Rows are points. Each copy is the shape, with its points in the same order, turned, moved and blurred by noise. Say if it was mirrored as well.

Shape:
[[-33 -21]
 [ -1  10]
 [ 23 -42]
 [ 19 -32]
 [ 23  33]]
Copy 1:
[[-41 -18]
 [ -1  -2]
 [  0 -60]
 [  1 -49]
 [ 29  10]]
Copy 1 is: only turned
Copy 2 (5 x 2):
[[ 27   4]
 [-19  16]
 [ -5 -46]
 [ -6 -36]
 [-50  15]]
Copy 2 is: mirrored
Copy 3 (5 x 2):
[[ -9  29]
 [  3  -9]
 [ 47  12]
 [ 40   9]
 [ 16 -44]]
Copy 3 is: mirrored

Shape (9 x 4):
[[ 12  -4  -7  18]
 [ 27  -8  29  15]
 [-14 -28   8 -17]
 [-12 -25   3   9]
 [-36 -11 -31  12]
 [-19  -8   6  24]
 [ 40  73  63 -21]
 [ -5  -6  21  20]
 [ 33  48 -16  19]]
Copy 1:
[[ 23  -9  11  18]
 [ 41  -5  44   8]
 [ -7 -22  37 -20]
 [  0 -22  25   6]
 [-22 -22 -10  14]
 [ -6 -12  27  24]
 [ 40  89  64 -18]
 [  8  -7  40  20]
 [ 43  43  -8  13]]
Copy 1 is: only turned
Copy 2:
[[ 20   9 -13  13]
 [ 30  -6  26  20]
 [-18 -17   2 -11]
 [  2 -20 -11   0]
 [ -2  -1 -47 -14]
 [ 22 -14 -18  -8]
 [ 58  45  81 -35]
 [ 26 -15   0  -4]
 [ 52  56  -1   6]]
Copy 2 is: mirrored
Copy 3 (9 x 4):
[[ 13   0  -6  12]
 [ 30 -10  24  20]
 [-16 -25  16 -18]
 [-18 -15  11  10]
 [-32  10 -22  -7]
 [-20   3  11  20]
 [ 69  56  79 -11]
 [  1   4  19  22]
 [ 52  41 -16   0]]
Copy 3 is: only turned

Shape:
[[-33  13 -65   4  -3 -22  26   5]
 [ 23 -12   8 -54 -14  41 -38 -41]
 [-27  41  -7   0 -37 -23  53 -14]
 [  7 -21  23   7 -15 -26  30   7]
 [-53  36 -18 -26 -52 -45  26  23]
 [ 16   6  -6  30 -58 -21   7  11]
 [  7  -1  -3 -15  21  65 -20   9]
 [ 46   9  -9 -49  17  23 -30  -4]
 [ 15  29   3 -16  20  17 -31 -11]
 [  6 -29  26  37  -4   0  10  29]
 [-38   6  -4  21 -13 -32   3  -4]]
Copy 1 (11 x 8):
[[ -2  12 -60  -7 -20 -21 -18 -14]
 [-26 -31  12   4 -18  78  50   5]
 [  1  41  -3  -2 -52 -27   1 -40]
 [ 22 -20  30  -8 -15 -14  -4 -22]
 [-19  32 -11 -27 -66 -39 -12   4]
 [ 24 -11  10  35 -50 -21  -2   4]
 [ 10  -7 -12   2   3  87  -9   5]
 [ 10 -11  -3  -5   7  65  48  30]
 [ -6  11   5  13  12  47  20  24]
 [ 30 -29  34  14  -6   5 -41 -11]
 [-24   4   0  11 -16 -24 -22 -14]]
Copy 1 is: mirrored
Copy 2, 11 rows:
[[-34  21 -61  30  25   0  15  -6]
 [ 22  14   6 -45  -5  47 -47 -63]
 [-24  57 -12  27   2  -5  50 -36]
 [  8  -3  25  10   3 -13  29 -10]
 [-13  63  -9  62  52  11  33 -24]
 [ 29  26  -2  43 -28   8  22  -1]
 [-21  17   1 -47  -9  48 -39   7]
 [ 29  29 -14 -57  10  16 -45 -18]
 [ -8  41  -1 -29  -8   3 -47 -17]
 [ -3 -13  35  11 -16   1   7  26]
 [-28  17  -1  47   6 -11   1 -20]]
Copy 2 is: mirrored

Shape, 13 rows:
[[ 31  29  22 -16  21  -2  14  -1   9]
 [ 31 -14  15   0  21  16   4  -8 -16]
 [-22  32 -22  24  19 -10  -8   7   6]
 [ 15 -20 -14  62 -73  43  19  -4 -38]
 [ 25  48 -43 -21  10   7  19  32  -8]
 [  3  -6  22 -15   6 -11  27  -7 -23]
 [-67  -3  -7  -1 -12  -7  -8   8   6]
 [ 30 -23  18 -20  24   2  -6 -12  12]
 [ 31 -26  20  20   0  -6  -2  22   4]
 [-10 -33  22  -3  27  16   8   4  -5]
 [ 35 -29 -11   9  13 -13   1   0  10]
 [ 24 -29  23 -20  -4  12 -10  -1 -45]
 [  0 -13 -25 -19   9  -1   2  14 -40]]
Copy 1, 13 rows:
[[ 22  31   4  -9   9  -6  -5   7  26]
 [ 19  16  -3  34  -1  10   0  -3  21]
 [-21  10  -3  -9  32   6 -43  -3 -18]
 [ 18  -5  17  24 -32  95   3  -7 -61]
 [ 14  16 -50 -39  28  23 -11  26   7]
 [  2  24   0  14 -15 -14  16 -15  -2]
 [-67  -4   6 -11 -12   3 -27 -12 -27]
 [ 18  -5   1  26 -11 -13 -10  -1  41]
 [ 19 -13  23  32  -2   5   2  25   2]
 [-26   6   6  37  -4  -1   8  -4  18]
 [ 23 -27   0  25  10  -1  -8   2   8]
 [ 17  20 -14  42 -48   8   4   6   3]
 [ -8   7 -45  19 -14   6  -3  10 -13]]
Copy 1 is: mirrored
Copy 2, 13 rows:
[[ 26  14  15 -28  25  -8   0 -15  -4]
 [ 33 -22   8  -5  17  15 -11 -14 -21]
 [-18   5 -36   7  42 -26   8   8  -8]
 [ 21   2 -35  63 -59  28  32  -4 -56]
 [ 19  33 -40 -51  26  -4  12  10 -30]
 [  1 -16  22 -11   9 -11   4 -25 -37]
 [-69 -17 -19   2  -1 -17  13   0  -1]
 [ 24 -40   8 -22  18  11 -12 -15  -2]
 [ 34 -31   1   6  -7  -3  -9  17  -9]
 [-11 -45  13   1  23  23  -1   5 -19]
 [ 42 -48 -22  -2   6 -11   5  -4 -10]
 [ 21 -33  10 -12 -11  21 -29 -15 -51]
 [ -5 -26 -28 -24   1  -7  -6  -6 -60]]
Copy 2 is: only turned
Copy 3 (13 x 9):
[[ 28  41  18 -21  20 -11  13  -8  12]
 [ 37  -2   8  -4  14   4  17 -11 -14]
 [-32  20   2 -22  16  -9 -23  18 -10]
 [-12 -17  18   5 -83  16  43  10 -59]
 [  9  53 -36 -45  -2 -10  16  32   1]
 [ 14  17   8  11  18 -34  31 -12 -16]
 [-63   4 -11  31  10 -21  -7   0   2]
 [ 36  -8   3  -5  22  -6  10 -30  13]
 [ 30 -23  23   0 -11 -14   9  12   9]
 [  7 -16   6  22  32  -2  23  -5  -2]
 [ 24 -28   3 -27   0 -17   3 -10   2]
 [ 47  -1 -11  33  -2 -11  21 -14 -24]
 [ 12   5 -43   5   8 -23  14  10 -24]]
Copy 3 is: mirrored
Copy 4:
[[ 40   4  13  -6  15   8  23  -3  16]
 [ 16   5  16 -23  22   1  -8  -3  -9]
 [-13  29 -30  26  -9 -21   7   2  10]
 [-15  65  47 -37 -47 -30 -36   6 -52]
 [ 43  28 -37 -25 -12   0  24  35  11]
 [  4 -15  18  -4  11   9  14   6 -22]
 [-56   0  -9  19 -30  12   4  14  14]
 [  8 -24  15 -25  34   0 -16 -12  14]
 [  7   3  43  -3  12 -21 -23  15   8]
 [-27  -4  19 -17  37   5  -7   9  -5]
 [ 10  -6  15 -22  12 -40 -17  -6   9]
 [ 13 -14  24 -27  14  25 -32  15 -34]
 [  1  -5 -25 -18   2   2 -13  33 -26]]
Copy 4 is: mirrored

Shape, 16 rows:
[[ 15 -15  25 -27  -5  -5 -18 -24  32 -16  23  20]
 [ 61  -8  17  11  -6 -20  30   3   0  13  -2  31]
 [-21 -29   7 -25   0 -20 -11  11  42  26  -6   4]
 [ -6 -23 -16  13 -12  42  -1 -32  31  16  37  -7]
 [  6 -16 -11 -44  -4   5   5 -45  30  10  14  17]
 [-13   4 -23  39 -10 -18  -7 -44 -38  24  -8 -41]
 [ 51 -13   9  -4  33 -10 -18   2 -14 -17 -11  22]
 [ 18  -9  -4  14  10 -39  -1  20  11 -15  37   6]
 [ 41  75  27  48   4 -48  -4  20 -21 -17 -45 -56]
 [ 48  10  -3 -20  33 -31   2   6  15  18  -1 -35]
 [ 27  26  54  19  53 -34   9  17 -11  24  -2 -20]
 [ 29  84  19 -11  45 -33   7  62 -22  21 -16  -7]
 [-28  10  -3  26 -20 -16  34 -31 -47 -11   0 -82]
 [-14  -2 -17  42   4  11  34 -20 -22 -17 -29 -55]
 [ 12 -47   2 -31 -24  19 -17  -3  17  23  26 -14]
 [ -9   0  -2  -1 -20  26   7 -34 -77  14 -35 -67]]
Copy 1 (16 x 12):
[[ 14  -1  33 -30 -12  -1 -21 -33  17 -10  19  39]
 [ 59 -15  20  16 -31 -25  23 -12 -11  17   8  44]
 [-15 -32  26 -32   7 -24  -5   5  34  27  13  21]
 [-14 -25  -9   6 -11  42   3 -43  27  12  34  12]
 [ -2  -8  -9 -49 -12   0   4 -44  17  12  11  35]
 [-24 -20 -21  51  -3 -27  -4 -49 -13  17 -22 -28]
 [ 57 -13  23   5  25  -8 -12 -13 -20  -2 -14  40]
 [ 29  -8   0  25   6 -31 -23   6  15 -10  35  30]
 [ 41  54  36  72  -6 -50   0  19  -8   3 -49 -41]
 [ 55   7   2  -9  16 -32   0  -3  10  28   7 -17]
 [ 42  22  54  41  35 -52  19 -13  -6  31  13  -3]
 [ 39  67  25  27  35 -47  12  48 -30  57  -4   9]
 [-34   4 -16  45  -6 -36  31 -33 -19 -29  -3 -58]
 [-12 -12 -12  50  10  -5  49 -21   4 -20 -28 -30]
 [  1 -45  13 -33 -12  17 -12 -18  -2  12  39  -1]
 [-31 -16  -3  21   1  -3  34 -39 -65   3 -34 -56]]
Copy 1 is: only turned
Copy 2:
[[  0 -27  27 -31 -25 -20  -6  -5  46 -17  16  25]
 [ 47 -28 -10  18 -21 -36  15  30  23 -29 -12  23]
 [-18 -28  19 -12 -25 -27 -11  20  52  41 -22  32]
 [  1 -29 -20  -4 -25  15  -3 -28  41  35  31  -5]
 [  4 -31  -8 -48 -30 -16   9 -24  47   8 -10  17]
 [-11  -5 -12  39  -8 -18 -15 -39 -20  17 -33 -35]
 [ 29 -42  13  -7  16 -19 -20  15  -2 -33 -10  38]
 [  3 -16  12   7  -3 -54   0  20   1   7  30  29]
 [ 24  61  46  48  39 -20  -3  35 -31 -25 -38 -21]
 [ 35 -10  14 -24  28 -43  -6  29  12  17 -21  -9]
 [  5  -7  12  30  55 -45 -11  46  32 -24 -21  -9]
 [  1  45 -18  -2  57 -39 -15  82   0 -24 -39  17]
 [-42  -5   8  28  -2 -10  33 -16 -35  14 -20 -70]
 [-12 -14   7  40  16  22  36 -16 -23  25 -25 -25]
 [ -1 -51   4 -27 -46  -5 -23  16  37  27  11 -10]
 [-31 -28 -11  13  -7  33  -5  -7 -33  -5 -59 -67]]
Copy 2 is: mirrored
Copy 3:
[[ 16  -4   7 -52   8 -21 -15 -24  42 -25 -14  14]
 [ 61 -13 -13 -11  -3 -29  20  -7   6   8 -36  40]
 [-18 -37  -7 -35  14 -29  -1  24  44   2 -16  -6]
 [ -9 -28   1  -2   8  38  -8 -35  51   5  10  11]
 [ -4 -16 -23 -58   9   2  -5 -38  44   8 -20  11]
 [-34 -25  -5  29 -18 -14  -2 -50 -36  31  -2   0]
 [ 44 -11 -20 -17  38 -28  -9 -11 -18 -28 -26   8]
 [ 26  -5 -18  -9  10 -49  17  -6  23 -15  23  10]
 [ 22  58  12  48 -10 -70  16  -4 -51  13 -37 -42]
 [ 40  -5 -22 -29  21 -44  13 -16  -1  26 -12 -40]
 [ 34   2  34  -2  51 -57  41  -9 -22  20 -14 -16]
 [ 34  61  -2   4  59 -68  16  33 -33  55 -14  -9]
 [-49   7   9   6 -38   3  50 -43 -42  14  10 -26]
 [-32   0 -12  30 -11  23  43 -27 -33  -1 -23 -26]
 [ 14 -47   8 -46 -10  18 -16   9  31   5   8  -7]
 [-35  -3   9  -8 -25  34   1 -23 -80  28 -17 -18]]
Copy 3 is: only turned

Shape (15 x 12):
[[  7   5  19  -7  31  -2 -33  -8  -2  17  38  30]
 [ 11 -33  30   6 -43  69 -51  -2 -19  29 -21 -27]
 [ -6  50   5  39 -24  11   0 -16  14   5 -12  -3]
 [ 42   6  40 -15  38  19  16   3 -22  -6  26  24]
 [-22 -48  32 -23 -22  35 -27 -26  19   8 -46  10]
 [-18  15  -1  -3 -31  36   0  -5   6 -17  29  20]
 [ 15  10  23 -15  32 -31  21 -22  -1  -6  47  -3]
 [-28  12   4 -23  40  -1  10   4  -7 -16  23  -7]
 [-47  -4  -8  12 -34   0  54  16  43  16  19  11]
 [ 15 -12 -34 -19  17   4  21  -9  10   6  12  12]
 [ -7 -34  23 -15 -42  47 -22 -42 -25  33 -12  -8]
 [-30  18  -5   2 -48  -6  -8  40  26   6  -3  -7]
 [ 16  39  26 -11  61  31  -8   2  12  18  52  -4]
 [ -5   9  22 -41  43  12  -1   2 -33  34  12  27]
 [-29 -51  17  29 -11  58 -36   5 -30  22 -14   6]]
Copy 1, 15 rows:
[[  4  24  11 -23  19 -18  10  -8 -15   5  51  10]
 [  9 -39  58  25 -12  11  -3  33 -41  61  -5 -31]
 [ 16  16  -8   7  -5  -5  58  33 -13  14 -19  24]
 [  4  16  59 -21  20  -5  20 -38  -7 -26  18  -4]
 [-14 -35   6  48  31 -14 -16  -6 -42  34 -16 -23]
 [ -6 -14  15  34 -26 -10  41  24  -7  -9  26  14]
 [ -4  53  17 -13   3 -22  20 -36  28 -17  20 -10]
 [-19   6  -5 -13   7   2  25  -9  16 -33  24 -28]
 [  4   6 -16  76  19  10  37  28  57  -6  12  16]
 [ 22 -11   6   5   1   1 -10 -16  24 -17  14  23]
 [ 10 -18  25  47 -23   0   1 -10 -39  58   0 -35]
 [-24  15   4  46  -3  21  12  62   6  -3  -1  18]
 [-19  15  29 -52  16  19  45 -20  16  10  41  11]
 [  2  18  19  -8  26  30   8 -36 -23 -13  44 -18]
 [ 32 -38  34  34  25  -1   3  41 -39  31  30 -44]]
Copy 1 is: mirrored
Copy 2, 15 rows:
[[ 25 -25  40  -2  19  35 -47  11  27  12   9  14]
 [ 13  -6  -8  51 -33 -27 -81 -12  38 -25 -53  -5]
 [  3  34 -14  32  -5   0 -16  15  -4 -27  32   3]
 [ 65 -34  45 -21   5   3 -10  30  10  -8  -6  16]
 [-18   6  -3  11 -15  -7 -20 -35  64 -16 -49  34]
 [  7 -18 -37  -9 -13  16 -32  29   8 -20  11  20]
 [ 18  -1  51 -32 -16  31  -5  33   5  27  16   8]
 [  9   1   8 -30  10  33 -21  19 -14  28 -14  26]
 [-20  23 -49 -13  -1  13  11  65  44  15   4   2]
 [ 31 -19  -8 -23   0  20   8  -1  27  30  -2 -22]
 [ 11 -23  -8  43 -57   4 -40 -18  40  -2 -43  20]
 [-20  24 -45  -5   6 -29 -42  33  23  22  20   6]
 [ 77   8  36 -18  21  47 -44  32   4   4   2  12]
 [ 56 -21  21   4  22  23 -19   7  12  42 -25  47]
 [-12 -25 -12  55   8   3 -47   7  23 -16 -71   3]]
Copy 2 is: only turned
Copy 3:
[[-51  13  15  27  18  16  -2 -41   1  25  -5  10]
 [ 17  -7  51  -4  40  25 -53  39  21   7 -22  48]
 [ 39  25  24  17 -23  29  18   4 -14  17  18  -4]
 [-58   4  17   7  24  -9  44 -20  29  -1 -14   2]
 [ 11 -20   2 -12 -10  22 -62   9  52   7  -9  36]
 [-12  31  16 -20   7  28  -3   0  14   0  52  15]
 [-62 -16  13   7   4   8  26 -35  -6   1   7 -35]
 [-51   9 -25  12  -1  19  -4 -14 -11 -24  13 -16]
 [ -9  16  -8  18 -17  22 -13  33  28  29  81 -34]
 [-12 -10 -22   1  34   6   7 -27  22  15  27 -18]
 [  3 -25  33 -25  22  55 -38  28  28  22  -6  35]
 [  4  41   0   5 -10  -1 -38  32 -26  29  36 -17]
 [-45  35  30  41  40  26  15 -39   9 -18  -9 -29]
 [-57  13 -17  10  29  37  13 -10  20  21 -36   2]
 [ -5 -11  12  37  28  24 -42  40  23   6   3  74]]
Copy 3 is: only turned
Copy 4, 15 rows:
[[ 23  -6 -15 -12  25 -21  10  -3  24   1  37  31]
 [ -5  29  37  32 -11  40   8  10  22  95  48  14]
 [-52 -10 -37   7  12  11   5  14  -3  45  -6  11]
 [ 27 -42  21 -19  24 -17  21   0 -34  11  38  40]
 [ 14  12  13  -5 -57  48   9   0  40  58  11  15]
 [ -2  20 -32  23  17  34  35  -6 -18  14  13  26]
 [ -5 -15  14 -25  29 -31  21 -15  -3 -27   7  15]
 [ 16   7  10  -3  15 -11 -12 -18 -14 -13 -21  32]
 [-37  25 -22  34 -25   6  52  31  -5 -19 -28  36]
 [ 17   5  -3   9 -12 -17  19  11 -20 -17  12 -15]
 [ -6  36  27  -2 -29  13  33 -23  19  78  34  11]
 [-47  34 -21  32  -4  29 -11  31   1  -3   5  35]
 [ 35   5  -4 -21  70 -28  10  24  -5  14   1  32]
 [ 35   4   1 -20  -1 -41  -6  -8 -14  22  24  54]
 [ 16  12  21  58 -21  15   6  -9  30  71  21  37]]
Copy 4 is: mirrored

Shape, 17 rows:
[[-39  14  27 -35  -3  20  -3  -4 -29 -22   7 -30]
 [ -1  23 -21  14  13  -8 -25 -10  -4  32   8  17]
 [ -8  -7  37  17 -47 -23  34  -9  25  16 -21  -9]
 [-11   3  32 -30 -22 -46  30 -48  23 -11 -47 -11]
 [-35 -13  30 -20  30   3   2  31   2 -15  13 -26]
 [ -1  43  -1  24 -39 -23  29 -39  44   8 -52 -26]
 [-35 -24  44 -42  29  29  -7  19  36 -37  12 -20]
 [ 15  19 -16  14   4 -13  10   7 -13  22  21  29]
 [ -2   9 -12  22 -19   6  -2  -5 -17  13 -30   0]
 [  6  19 -16   0   6  10 -19  21 -20  65 -26  29]
 [-16  13 -12  34  -3 -40 -21  30  -1  13 -20  43]
 [ 30  35   1   4 -10 -15 -27  32  -1  26   4  26]
 [-13  20  -1  15  10  -4  23   1   5  25 -11  36]
 [-44 -37  49 -25  19  16 -35  -6  13 -15  35 -13]
 [  4 -23  35 -19  31  36  -9 -15 -22 -39  -8 -23]
 [ -2  51  32  36  -3 -17   2  -9  -5  30 -29  29]
 [  5   8   3  14  50  -9 -25  24 -35  38   7  -9]]
Copy 1 (17 x 12):
[[-33  11  31 -11 -38  20 -13 -43  -4   6  -2 -30]
 [ 15 -21 -19  33   3  32 -15  -4   7  -8 -10  14]
 [ 21 -21 -17 -41 -14 -21  45  -7 -10 -20 -17 -26]
 [ 23 -15 -10 -20   5 -29  32 -37 -32  14  26 -60]
 [-10   4  44 -41   0  24 -24 -16  15  17 -14 -17]
 [ 69 -31 -13  10 -43 -18  52 -12 -13  -5   9 -38]
 [ -2  31  43 -67  -2  53 -12 -23  10  20  19 -25]
 [ -5 -15 -26  20  -2   7  -3  17  10  11 -17  24]
 [ 23   6  -8  21 -21 -11   7 -22   6 -21 -22   3]
 [ 31  -7 -32  17  -8   9 -37 -21 -12  -8 -39  44]
 [ 34  -2 -27  24  27  14   1   3  13   7 -62  -9]
 [ 17   1 -22  18  -4  27 -11  28 -32   3 -39  19]
 [ 19 -17 -29   1  -4   8  10 -19  16  24 -22  19]
 [-28  11  30 -50  19  65 -12 -32  12 -18   9 -23]
 [-19  38  53 -14   2  12   3 -41  -4  -4  26   7]
 [ 28 -31 -15  22  -7  15  39 -25 -24  13 -45  17]
 [  2 -24  32  21  20  17 -41  -7   0  -3 -32  37]]
Copy 1 is: mirrored
Copy 2, 17 rows:
[[ -1   9  29 -12  17  12 -23 -56 -14  29 -40  -6]
 [ -1  32 -22  -7  19   6   9  13  17  -7  16  -2]
 [ 25  20   9  49  13  -1  -2  20  38  10 -72 -31]
 [ 30  28  19   7 -18 -25  22  22  21  31 -95   6]
 [-45 -20  21  13 -10   2 -17 -35  14  21 -35 -19]
 [ 40  34   7 -12   9  18  10  53  49 -26 -86  -5]
 [-31 -27  15  22 -43  25   1 -66  16  25 -45 -11]
 [ -9  25  -4  18  35  -2  19  17  -3 -12  11  -9]
 [ 33   8   4   0  34   1  -3   4  26 -10 -13  -6]
 [ 15   1 -10 -13  54  12  32  14  32  25  33 -19]
 [ -8 -20 -27  23  50  -5   0  37  33  -2  -9  17]
 [ -4   4  -9  14  26  36  12  45   3  15  14  -5]
 [ -9  23  -1  19  36  -1  35   4  33  -4 -16   0]
 [-26  -2 -13  26 -41   7 -24 -64  14  35 -22  -9]
 [ 17  -7  60  11 -31   4 -14 -52  10  10  -7  11]
 [  0  39   9  24  47  26  12  33  50  13 -14  19]
 [-29   7  17  -7  20  -5 -10   6  22  10  47 -14]]
Copy 2 is: only turned
Copy 3:
[[-34 -23 -27 -11  20 -34 -15 -15  15 -17  44  33]
 [ 10  14  -2  -6  -2  13 -17  22  -1  19 -14  20]
 [-23   0  37   5 -32   4  30 -23  -5 -27  33 -21]
 [-36 -21  34  50 -32 -42  30 -20 -10 -27   6   8]
 [  4 -33 -15 -17  42 -25   9 -28  -2   7  43  10]
 [-42 -33  61  27 -37   9   7  20   7 -33  -9 -16]
 [ 24 -70 -35  -5  24 -31  17 -34  -7 -12  54  17]
 [  6  31 -14 -16   2   9  -1   8   5   7 -21 -13]
 [-18  12  21 -10   2  16 -19   3  -9 -32  -6  14]
 [ -8  16   3 -48  -7  23 -13   1 -36   9 -37  28]
 [ -4  22   7  10  22  56  21  -6 -18  10 -18  13]
 [  1  17 -13 -36  -1  27  36  22   2   1 -24  19]
 [ -7   2   0  -3  -8  20  -7 -24  -5   9 -23 -11]
 [ 35 -26 -29   0   9 -24   3 -28  -1   6  75  41]
 [ 24 -23 -10 -11  28 -46 -15 -31  15 -48  23  39]
 [-21   6  29 -10 -25  35   7 -24  28   6 -28  19]
 [ 18  19  14 -46  40  -7 -11  -2   4  32 -11  32]]
Copy 3 is: only turned
